Each row of a before or after table is a point. One or more steps were done to the points. Then noise was added and the rows were shuffled. The steps act on how far a point lies along the listed directions, d1 being the first. Name the steps. A step turns or swaps two directions, mirrors them in a line or flattens them onto one, adds a multiple of one to another, or multiplies one. Angles are multiples of 10 degrees, from the lower direction toward the higher: turns from -170 to 170, lines from 10 to 170 but not 90. Use the fewest steps. Two steps may share a direction if one is a turn and the other turns, adds or multiplies; they go together, in the order done. Otherwise the lowest direction goes first.
In the rows, 128 means zero.

Directions:
(1): [ 57 138 124]
(2): [120  96 192]
(3): [136 191 160]
Before:
[[ 59  91 177]
 [109  48 168]
 [ 75 193 125]
 [ 94 164  97]
 [162 143 116]
 [112  65  27]
 [122  57  90]
 [157 137  68]
 [115  79 162]
 [148 103 172]
 [126  84 102]
 [ 93 147 114]]
After, 12 rows:
[[162 163 120]
 [127 165 196]
 [108 133  80]
 [ 85 149 131]
 [ 75 134 182]
 [112  90 149]
 [ 46 202 108]
 [ 58 158 140]
 [101 125 165]
 [151 162 136]
 [203 157 134]
 [128 103  98]]
Steps: turn d1 and d3 by 110 degrees; multiply d2 by 0.7

Directions:
(1): [ 86 132 133  49 147  79 122  75]
(2): [105  85 146 107  41 125  80 154]
(3): [107 152  39 145  90  82 154 140]
(4): [116 145 173 200 105  81 118  72]
(5): [186 157 158  93  74 124 193 117]
(6): [ 55 134 132 135 107 197 174 100]
Before:
[[155 141 192 161 158 145 146 106]
 [179  76 160   7 147 159 109 160]
 [137 123 127  48 211 135 127 104]
 [182 155 140 158 135 111 176  79]
 [ 92 164 117 111 138 121 188  85]
 [121 100  86  83 173 125 125 141]
 [125 174 163 201 148 173 201 103]
 [137 147 164 220 174 146 147 116]
 [132  53 192  35 122 138  82 178]
 [115 136 163  87 164  96 110  94]
 [178 156 160 216 126 140 160 103]
 [129  90 188  41 116 149  62 171]
 [152 132 110 106 158 110 123 133]]
After, 13 rows:
[[151 129 189 140 161 161 119 129]
 [116  47 165 149  87 179  74 217]
 [117  83 163 148  84 185  56 209]
 [146 176  98 196 154 108 185 127]
 [190 167 132 131 130 118 206  79]
 [142 128 128 102 146 145 137 131]
 [166 185  94 182 114  97 200  94]
 [173 162 133 184 131 138 180 134]
 [171  67 144 100  92 211 112 204]
 [126  87 120  83 160 156 120 147]
 [168 196 109 162 140 105 216 121]
 [154 148 168  87 162 128 167 102]
 [180 109 152  92 174 204 138 153]]
Steps: turn d1 and d3 by -80 degrees; add -0.5 times d2 to d5; turn d2 and d4 by 20 degrees; multiply d6 by 0
